Each row of a before or after table is a point. The points were changed in one or more steps. Then noise was added and the rows were shuffled. The steps act on how far a point lies along the listed directions, d1 being the first. Write out the steps. A step turns or swaps two directions, mirrors them in a line or flattens them onto one, adds a multiple of one to another, or multiplies one. Angles are multiples of 10 degrees, from the lower direction toward the higher: turns from -170 to 170, lines from 10 to 170 but not 90. Use the fewest steps. Two steps may share a direction if one is a turn and the other turns, adds or multiplies; they go together, in the order done. Otherwise the lowest direction goes first.
In the rows, 128 means zero.

Directions:
(1): [ 72 156 117]
(2): [ 98  77 149]
Before (12 x 3):
[[122 132 130]
 [147 140 128]
 [116 110 131]
 [ 89  99 155]
 [141 124 127]
 [129 144 119]
 [103 112 139]
 [ 45 147 120]
 [104 114 119]
 [150 152 143]
 [142 155 132]
 [112 133 137]]
After (12 x 3):
[[106 142 137]
 [101 130 115]
 [  8 180 109]
 [150 139 151]
 [146 119 128]
 [134 142 143]
 [ 93 127 145]
 [147 129 131]
 [120 136 120]
 [104 128 134]
 [121 136 129]
 [119 121 124]]
Steps: multiply d1 by 1.6; multiply d2 by 0.4

Directions:
(1): [172 135  71 178 124 126 111 178]
(2): [163 140 192 176  96 107 165 130]
(3): [144 173  98 150 140 104 121  49]
Before (8 x 8):
[[154 108 128 179 108 132 136 219]
 [122 123  99  82 145 148 130 113]
 [151 155  49 190 114 121  97 164]
 [217 181  95 243 125 103 143 102]
 [116  99 184 146 113 122 145 162]
 [100 120  86  71 148 127 104 179]
 [ 95  89 132 112 141 174 124 246]
 [142 129 106 133 132 118 122  88]]
After:
[[129 155 118 185  97 103 134 141]
 [ 94 100 152 108 134 175 123 241]
 [144 107 185 165 102 133 155 192]
 [116 101 176 139 111 128 144 156]
 [145 130 106 131 131 119 117  90]
 [102 125  88  87 146 131 108 182]
 [124 124  79  93 151 137 125 123]
 [193 184 169 220 112  97 174  59]]
Steps: turn d1 and d2 by 30 degrees; multiply d1 by 0.4

Directions:
(1): [121 159 141 130 119 121 118  85 129  82 176  37]
(2): [130  67 103 124 150 133 203 121 108  74 171 146]
(3): [219  88 161 121 133 162 131 129  97 161 120  87]
(4): [151 115  64 116 176 120  78 157 129  75  84 104]
Before, 12 rows:
[[121 139 102 124 156 108 138 101 153  33 148 111]
 [157  71  88 110 164 144 164 113  98  44 167 104]
 [ 90 128 158 130  90 119 183 103 135 157 174 207]
 [ 33 167 116 124 108 115 123 123 153 124 140 164]
 [141  97 115 128 167 133 153 102 140  59 138 104]
 [151  48  49 112 193 133 174 124 108  37 147  61]
 [161  91  97 137 169 154 122 142 109  94 129 119]
 [162 144 161 111 107 117  97 100 126 138 123  66]
 [123  87 133 107  94 165 207 114 124 112 186 128]
 [137 147 152 123 129 109  86 137 126 111 123  51]
 [153 175 151 139 105 105  95  82 135  90 162   7]
 [ 84 135 156 144 121 119 147  82 140  70 191 101]]
After (12 x 12):
[[206  99 187 129 101 147 143 106 100 180 138 121]
 [ 96 138  95 122 138 123 122  93 127  46 164  91]
 [146 119 112  98 137 108 118 119 128 101 123  99]
 [ 97 147  94 141 156 137 100 137 132  82 137 128]
 [145 127 106 134 130 108 139  96 125  54 172  65]
 [104 135 124 128 146 117 144  84 152  69 145 108]
 [ 47 139  73 124 155  94 138  94 141  45 163  70]
 [135 123 176 140 122 148 165  71 123 100 196  85]
 [ 99 129 181 119  84 146 161 108 124 187 163 145]
 [101 123 121 122 145  95 119 145 127  85 136 110]
 [ 96 160 144 136 120 116 162  83 162  63 179 118]
 [167 100 122  96 105 169 147 126 124 120 151  65]]
Steps: flatten d1 and d2 onto the line at 30 degrees; turn d3 and d4 by 80 degrees
